Each row is a point. Two turns around zero, p and q, are shown by what they do to some points. Where does a point land after both, in the order given? Backwards means that the second turn is done in reverse. Each puzzle has new turns, and all numbers are rounded.
(in the rows, 128 means zero)

Turn p:
[122 157] -> [ 98 127]
[168  85] -> [177 161]
[ 94 142] -> [109  97]
Turn q:
[100 125] -> [102 118]
[101 153] -> [ 95 145]
[183 106] -> [187 122]
Where do these land?
q, then p: [121  93] -> [164 125]
q, then p: [ 89 159] -> [102  86]
p, then q: [169  97] -> [154 172]
p, then q: [106 169] -> [ 90 101]
p, then q backwards: [155 122] -> [145 150]

Turn p:
[141 163  94 148] -> [141 138  76 133]
[134 149 210 135] -> [102 196 171 135]
[113 126 120 143] -> [126 119 122 148]
[ 86 115  34 121] -> [128  41  72 137]
[145  87 157 127] -> [150 130 176 124]
[131 123 131  96] -> [118 120 138 100]
[146 133 151 125] -> [131 153 141 118]
Turn q:
[168 205 156  96] -> [198 121 194 120]
[113 118 101 146] -> [124 129  92 135]
[169  98 101 144] -> [116  84 103  99]
[105 101 121 115] -> [103 152 114 119]
[ 85 118 160 139] -> [ 99 154 137 166]
Where do these land?
p, then q: [126 152 154 135] -> [152 140 130 152]
p, then q backwards: [152 117 146 124] -> [131 144 134 101]
p, then q: [ 85  88 104 129] -> [ 69 113 112 135]
p, then q backwards: [105  95  83 163] -> [147 156 124 189]
q, then p: [172 188 153  88] -> [145 183 179  86]

Turn p:
[144  96 107 177 147 110 113 109] -> [136 109  89 136 146 120  81  99]
[ 81 142 172 147 150 108 137  92] -> [ 90 122 152  69 155 123 117 104]
[108 140 128 162  89 142  99 170] -> [102  83 143 156  94  98 125 143]
[142 114 122 119 119 160 150 125] -> [128 136 117 140 111 166 134 133]
[124 173 161 168  74 109 141  88] -> [111  95 156 102  99 119 154  55]
[137  98 114  96 179 131  87  98] -> [161 177 118 113 144 126  73 147]
[166 139  74  80 166 160 134 154] -> [149 195 116 187 140 141 138 160]
[171 164 177  95 142 137 158 124] -> [154 147 183 130 151 171 162 112]
[ 78  86  96 107  87  94 132 192] -> [122  90  77 118 114  88 167 200]
Turn q:
[123 113  87 129 137 168 218 107] -> [152  88 117 105 135 191 196 100]
[120 104 120  89 110 152 174 134] -> [ 98 115 117  95 123 167 152  99]
[120 118 180 137 145 128  52 121] -> [122 129 159 136 145  97  49 151]
[109 174 131 130 146 132  70 132] -> [140 151 122 181 131 122  76 131]
[108 120 122 159 101 131 203 119] -> [131  97 142 122 141 129 198  88]
[172 128 106 130 102 154 202  88] -> [164  97 133  90  81 154 187 101]
[137 156 172 116 153  94  91 160] -> [131 185 120 125 147  90  84 131]
[110 144 135 112 117  82  54 115] -> [105 130 101 163 114  76  73 148]
[138 131 125 143 108 132  79 165] -> [103 161 156 156 113 121 114 156]
[142  93 105 136 160 107 139 139] -> [133 128 113 107 152 133 152 172]
Where do these land?
q, then p: [140 152 194 106 101 109 147 123] -> [162 159 137  74 117 100 140  97]
p, then q: [114  73 189 116 141 135 113 180] -> [ 83 174 158  90 161 160 106 161]
q, then p: [ 56 134 137 137 147 148 108 115] -> [114 122 118 125 150 128  52 120]
q, then p backwards: [141 127 104 144 131 184 117 101] -> [163 108 164 125 106 165 124 142]
p, then q: [168 136 148 157 125 148 152 120] -> [151  88 165 122 126 145 116 126]
q, then p: [127  81 117 126  95 130 164 154] -> [ 92 138 123  93 133 157 161 156]
p, then q: [141  98  87 138 111 121  81 120] -> [115 134 124 149  86 101 140 174]
q, then p: [ 81 138 110 106 116 163 128 185] -> [ 51 147 144 125 117 135 100 112]
p, then q: [158 154 124  99 156 100 152  93] -> [192 133 102 116 113 137 119 106]
q, then p: [155 187  68 151 157  42 117  88] -> [165  98  60 206 148  93 171  86]

Turn p:
[ 38 145  86 115 143 151 145 103 120] -> [ 96 148  64 113 128 151  81 115 187]
[ 77 112 136 171 121  94 148  81 128] -> [ 99 131 127 168  84 110  89 150 171]
[107  82 134 166  91 124 198 152 166] -> [ 78 101 121 131 118 117 145 219 141]
[146 139 117 134  92  95  98 112  69] -> [116 140 128 143  85 103 118  82  79]
[157 139 108  51 113 152  77 108 157] -> [186  86 125  66 130 152 110  86 108]
[116 161 139 146 116 130 105 123 139] -> [150 163 132 119 107 129 115 136 129]
[132 109 145 125 155 127 100 158 123] -> [124 137 164 127 166 129 122 120 118]
[160 120 128 202 146  98 100 132 108] -> [140 158 150 193 136  88 117 139  91]
[155 141 178 127 139 181 121 130 130] -> [158 142 156 134 135 187 159 133 121]
[133 136  77  66 145 145 172 125 108] -> [114  91  66 107 151 137 157  84 144]
[188 125 159 104 147 112 145 184 160] -> [148 109 171 105 168 105 196 142 119]
Turn q:
[ 97 114 165 113 147 150 141  40 135] -> [140 128 151 190 191 122  99  88 152]
[172 115 143 162 150 151 146 156 138] -> [142  97  91 141 128 157 138 158  93]
[110 145 117 145 133 128 135 172 103] -> [ 96 142 124 113  98 149 114 152 119]
[102 163  97 168 121  83  99 149 157] -> [104 110 126 105  84  76 109 166 156]
[105 169  88  85 148 177 101  62 113] -> [159 193 130 111 187 120  82 119 178]
[111 115 128  37 148 123 144 154 131] -> [ 97 155 167 102 170 158 186 123 144]
[125 106  86 146  97 118 133 165 138] -> [120  97 118  83  86 140 132 120 137]
[149 117 132 123 148  90 164 111 106] -> [ 93 129 101 140 148 114 145  99 102]
[125 132 196 158  38 127 111 134 147] -> [174 113 167 184  45 118 143 116 127]
[108 101 160 103 143 126  93  98 105] -> [134 139 182 139 163 116 114 110 104]
[204 131  96 166 134 136 142 168 136] -> [148 106  53  99 107 139 148 157  96]
Where do these land?
p, then q: [ 74 134 167 174 144 122 139 165 167] -> [109 132 147 142 103 130 162 209 153]
p, then q: [128 150 104 120 118  89 116 159  44] -> [ 87 173 127 149 132  82  84  84 155]
p, then q: [115 111 120 160 142 126 111 147 176] -> [118 125 140 109 127 119 149 180  99]
p, then q backwards: [170 155 111 145 120 114 160 110 161] -> [177 150 139 143 108 121 115 130 171]
q, then p: [ 93 139 102  72 135 135 136 104 111] -> [173 144 130 113 128 142 127 119 186]
p, then q backwards: [146 189 128 113 126 111 103 169 137] -> [166 137 104  81 108 117  88 120 107]
p, then q backwards: [144  92 117  44 123 131 171 100 128] -> [127  57  95 142 115 109 169 140 180]
q, then p: [164 101 142 178 197 176 139  81 130] -> [137 137 120 189 208 122  92 103  85]
q, then p: [149  97 152 141 117 124 115  82 135] -> [136 108 146 184 121 111 124 116 115]
q, then p: [ 98 112 136 134  59 153  91 163  91] -> [143 127 160 102  63 177 147 121  87]

Turn p:
[127 135 101 106 138 105 171 134 107  97 108 154] -> [153 130 130 105 118 108 153 131  95  77 119 113]
[130 102 129 158 113 173 120  89 151 151 157  82] -> [139 144  98 138 144 178 118 139 175 179 140 126]
[135 114 120  96 148 115 128 143  79 113  85 130] -> [152 131 132 148 103 113 108 108  79  94 123 107]
[117 111 116 165 133  98 122 139 130 114 148 104] -> [143  87 118 136 124 117 121 162 150 138 118 118]
[105 116 138 109 154  99 143  98 115 122 136 144] -> [141 144 132 123 114  95 157 133 110 146 118  97]
[159 132 107 117 157 100 165 141 129 144 101 149] -> [158 141 127 144 132 100 155 130 102  90 119 161]
[149 139 113  82 176 109 118 155 128 124  93 169] -> [128 144 129 139 129  65 126  88  97  82 119 144]
[167 153 122 115 156 141 130 140 105  97 120 170] -> [123 125 136 138 122 113 155  80 126  73 139 121]
[119 163 126 134 139  93 136 111  83 143 112 119] -> [125 142 158 158 104 130 141 154 113 110  91 110]
[107 153 179 137 148 161 120 165 174  96 111 127] -> [129 101 172  88 142 122 106  72 156 145 111 152]
[ 78 111 120 189  99 107 112  90 114 137 103 137] -> [106  96 100 132 127 161 140 158 103 165  68 105]
[155 126 149 132  85 147  91 124 179 133 174 105] -> [ 91 126 111 115 120 145 110 134 183 165 173 162]
[152 110 164 117  71 163 130 131 143 151 153 108] -> [115 138 132 118 125 174 114 132 134 163 190 156]
[125 140 118 112  81 176 106 125 172 137 158  90] -> [100 155 113  95 145 163  84 139 175 143 158 143]
[ 95 116 118 149 121 134 128 135 110 161 161 133] -> [116 119 134 143 169 136 130 161 123 148 135 103]
Turn q:
[148  95 120 155  76 174 185 155 112 183 119 140] -> [154 123 136 182  80 153 113 182 180 166 150 142]
[143 127 103 115 114 126 127 139 163 121 160 163] -> [142 102  92 100 111 146 132 144 109 126 154 135]
[130 175 120 110 139  92 108  96 109 111 143 101] -> [ 99 159 130 109 152  95 143 115  96  98 128 158]
[111  98  96 139 128 121 120 133 118 135 124  92] -> [101 127 111 175 125 129 113 124 124 112 120 119]
[173  88  99 169  94 145 168 161 115 136  97 181] -> [196  89 107 163  85 116 108 158 181 135 143 135]
[113 140 127 104 171 107 137  85 146 114 136 135] -> [103 125 109  95 144 104 146  97 104 156 112 136]
[107 137 171 126 121 108  91  88 146 115 122 103] -> [108 176 144  97 120 131 129  91 111 114 106 105]
[106 152 136 128 134 126 104 141 137 164  84  96] -> [117 174 136 147 161 122 132 139 133 130 133  80]
[146 112 143 116 140 154  99 123 103 149 124 128] -> [147 130 165 152 133 134 119 108 108 140 145 125]
[ 89 136 171 102 140  87 106 136 112 136 126 109] -> [ 76 138 168 109 142 114 139 108 130 112 137  94]
[121 120 137 184 123 158 132 150 109 160 134 149] -> [144 126 140 143 135 151  75 139 173 143 143 133]
[105 154 127  93 135 140 126 115 137  66 139 142] -> [125 105 133  80 139 122 140 140  87 120  84 135]
[171 130 114 123 149 127 162 144 158  75 156 126] -> [149  89  92 113 136 149 176 121 130 112 110 167]
Where do these land?
p, then q backwards: [108 147 140  35  31 116 104 128 123 149  80 116] -> [ 71 153 122 116  55 132  76  59 128 150 200 129]
q, then p: [133  86 100 125 121 120 132 139 142 133  82 122] -> [150 104 103 139 118 157 118 168 144 121 115 145]
q, then p: [ 98 148 141 119 156 149 187 124 137 142 126 110] -> [145 148 152 129 181 118 124 129 101 145  99 158]
p, then q backwards: [ 98 130 114 149 105 129 134 111 127 144 148 144] -> [100 151 125 109 137 139 144 148 153 132 130 116]
q, then p backwards: [103 150 199 140 114 117 120 129 129 124 105 121] -> [ 94 186 139 105 142 151 143 109 129 108 145 115]
q, then p: [163 146 220 148 157 122 101 140 142 140 129 159] -> [136 203 140 118 101 117 153  94 176 158 164 146]
q, then p: [142 136 104 145  92 117 151 128 150  56 153 131] -> [130 117  87  84 123 128 121 104  86  74 141 130]
q, then p: [141 124  99 114 129 155 102 149 121 147 137 152] -> [129 104 126 170 135 127 125 127 140 128 164 111]
q, then p: [138 128 100 135 163 157  99  81 135 150 145 148] -> [ 94 153 114 193 136 126 144 128 124 119 126 102]
p, then q backwards: [172  58 110 144 112 129 117 135  94  71 121 130] -> [162  64  81 124 124 108 106 156 167 124 142 166]
p, then q: [103 118 101  94 160 109 156 129 124 123 140 123] -> [124 133 127 131 149 109 173 119 135  88 144 140]
p, then q: [117 134 108 143 144 114 115 131 111 123 148 122] -> [120 130 111 142 134 139 136 117 146 107 115 110]
q, then p: [106 155 107 145 127 139 121 133 133 117 133 113] -> [127 120 132 132 141 112 107 106 128 103 108 118]
q, then p: [152 142 105 145 155 120 175 131 115 140 119 121] -> [134 116 111 130 161  98 164 140 128 124 110 156]
p, then q: [146 119 172 141 153 127 105 132 136 160 153 108] -> [127 154 111 111 122 150 101 108 162 150 163 123]
